Rows are points. Each copy is the shape, with its points in the same order, turned, moved and blurred by noise. Some copies are also mirrored. Which?

Shape:
[[-13  21  80]
 [ 13  17  59]
 [  4  23  -5]
 [ 29  10 -14]
 [ -4 -15 -14]
 [-16   5 -14]]
Copy 1 (6 x 3):
[[ 63 -42  -8]
 [ 48 -16   8]
 [ -6  15 -15]
 [ -8  33   6]
 [-33  -5   1]
 [-24  -6 -23]]
Copy 1 is: mirrored
Copy 2 (6 x 3):
[[-30  36  80]
 [ -5  16  74]
 [ 27  22  18]
 [ 43  -3  16]
 [  6   0  -6]
 [  9  23  -6]]
Copy 2 is: only turned
Copy 3:
[[-38 -24  53]
 [ -7 -12  50]
 [  5  30   2]
 [ 35  29   1]
 [ 17   3 -27]
 [ -1  19 -23]]
Copy 3 is: only turned

Shape (12 x 6):
[[-43   5 -35 -31 -17  -3]
 [  5  -3  38 -26  28 -20]
 [-12 -11  -8 -19  17  28]
 [ 15 -20 -34 -25  29  21]
 [ 17 -22 -32 -26   4 -20]
 [ 20 -25 -20 -24  10 -19]
 [ 21 -11  26  10 -15 -18]
 [ 21 -32   6  -1 -12  46]
 [-48 -18  81 -12  14  -4]
 [ 26 -21 -31  79 -12  -9]
 [ 31   1 -30  13  12 -23]
 [-15  20   1  17 -17 -10]]
Copy 1, 12 rows:
[[-40 -12 -12 -15   8  -9]
 [ 15 -34  62  18  -2   8]
 [  6 -41  -8  -4  -8  14]
 [ 35 -23 -17 -10  -2  -4]
 [ 19   2   4   3  -6 -29]
 [ 26  -8  18  11  -6 -27]
 [  6  -7  35  48 -35   2]
 [ 20 -39 -11  15 -56  16]
 [-36 -88  63  35 -11  27]
 [ 15  26 -35  95 -17  11]
 [ 33  21   7  34   4  -1]
 [-27   2  13  33  -9  25]]
Copy 1 is: only turned
Copy 2 (12 x 6):
[[-56  -1  -8 -15   2 -41]
 [-23  -6  57 -11  27  19]
 [-18  -9  -8 -28  10   8]
 [  1  -9  -9 -50  31  -5]
 [  1 -20  18 -49  19 -33]
 [  0 -18  31 -40  16 -27]
 [ 12 -17  51   4 -13  -9]
 [ 10 -16   3 -36 -32  21]
 [-62 -32  56  14 -11  52]
 [ 58 -51 -12  24 -12 -39]
 [ 29 -10  14 -13  27 -36]
 [-14   0  11  25  -8 -23]]
Copy 2 is: only turned
